Each row is a point. The points of each table are mixes of a few directions, plus a little noise. Count the directions of each table, and those that both share. Where both have some left over, give the other angles between the two spaces (their principal angles), to ten degrees, smallest first.
In the rows, 128 means zero.

First:
[[ 68 149 101]
 [168 114 146]
 [ 79 145 106]
 [217  97 168]
 [109 135 119]]
Second:
[[ 49 155  92]
 [205 101 163]
 [125 129 127]
 [ 91 141 111]
 [101 137 116]
 [197 104 159]]
Directions: first 1, second 1, shared 1

First:
[[ 92  15 205  95  51 110]
 [158 150 101 150 134 111]
 [122 155 149 106 134 136]
 [ 92 140 122 131 117 110]
 [170 195 119 127 151 124]
 [135 113  72 161 181 177]]
Second, 9 rows:
[[187 175 112 163  66  12]
 [115  79 121 127 159 186]
 [158  99 106 156 120 114]
 [157 125 114 150 109  93]
 [144  52 100 154 150 172]
 [ 87 105 141 102 167 200]
 [ 98 204 163  91 115 102]
 [ 83 154 156  90 148 164]
 [123 158 139 118 118 109]]
Directions: first 4, second 2, shared 2

First (7 x 9):
[[ 97  88 117 193 101  86  87  84  97]
 [ 71 109 144 132 116 101 142 133 105]
 [118 143  77 109 155 144 115 172 139]
 [115 151 135 150 145 128 205 170 173]
 [170 135 112  75 156 157  64 111 159]
 [210 135 145 182  83 137 141  82  91]
 [117 135 165  54 139 143 141 143 133]]
Second (8 x 9):
[[155  86 145 249  95 208 126  93 183]
 [114 140 117  96 134 113 128 128 112]
 [133 126 132 131 128 127 128 132 131]
 [174 130 174  93 160  51 129 213 123]
 [149 135 151  92 150  75 129 179 118]
 [ 82 149  88  87 124 136 128  89 102]
 [129 109 125 188 107 180 127  93 153]
 [ 87 148  92  88 126 133 128  95 103]]
Directions: first 5, second 2, shared 0; angles 40, 70

First:
[[132  66  26 249 119 151  77 115 149  89 123 116]
 [124 177 208  33 136 110 168 138 110 159 132 138]
 [124 176 205  36 136 110 166 138 111 157 132 138]
 [127 133 137 117 129 126 133 129 126 131 129 130]
 [129 121 118 139 127 130 123 127 130 124 127 127]
 [129 119 114 144 127 131 121 126 130 123 127 126]
 [131  88  61 208 122 143  95 120 142 103 125 120]
 [127 143 152 100 130 123 140 131 123 137 129 131]]
Second (10 x 12):
[[144 134 140  99 129 113 103 127 126 145 122 132]
 [159 139 150  75 129  95  79 127 123 160 117 135]
 [103 119 109 173 128 155 170 129 132 102 137 121]
 [181 147 167  36 131  74  43 126 121 184 109 141]
 [174 144 162  47 131  81  55 126 122 175 111 139]
 [ 98 117 106 181 127 159 178 129 134  96 140 121]
 [ 83 112  94 207 126 175 202 129 135  80 144 116]
 [103 120 110 171 127 154 168 130 132 102 138 122]
 [147 135 142  95 129 109  97 128 125 148 121 133]
 [ 91 114 100 193 126 167 188 129 133  90 142 118]]
Directions: first 1, second 1, shared 0; angles 60

First, 11 rows:
[[157 148 100 167 122 108 203 188  92  26 160 103 127 149]
 [129 119 148 113 124 135  92 107 148 169 107 128 136 112]
 [138 153  79 172 134 106 228 192  73   7 183 120 112 167]
 [117 110 162  95 126 144  57  80 166 216  90 138 137 102]
 [105 124 122 119 138 133 121 110 127 149 134 147 119 134]
 [170 141 123 155 112 113 169 176 113  58 135  93 139 129]
 [ 83 110 142  92 143 147  69  68 152 221 111 166 119 120]
 [125 112 163  99 123 143  60  86 165 208  89 131 141 100]
 [121 136 107 141 135 122 163 145 108  92 151 133 118 145]
 [ 98 134  96 137 145 124 166 133 101 100 162 152 107 156]
 [165 120 167 118 106 132  81 122 161 161  86  98 154  94]]
Second, 9 rows:
[[218 109 191 131 102 120  58 147 166 132  72  56 181  63]
 [ 91 141 115 114 120 139 145 107 134 160 129 157 110 151]
 [ 71 147 107 107 116 145 155  96 136 176 131 174  99 164]
 [132 129 134 125 122 130 122 125 135 137 120 125 131 125]
 [222 100 174 153 132 106  74 171 132  75 105  52 178  66]
 [181 107 141 154 148 107 109 165 110  67 136  86 153  96]
 [ 45 144  67 128 156 133 194 113  89 117 184 194  78 189]
 [ 82 146 116 106 111 145 145  97 143 180 122 164 107 156]
 [109 129 108 135 145 125 150 132 108 108 153 144 115 144]]
Directions: first 2, second 2, shared 1; angles 40
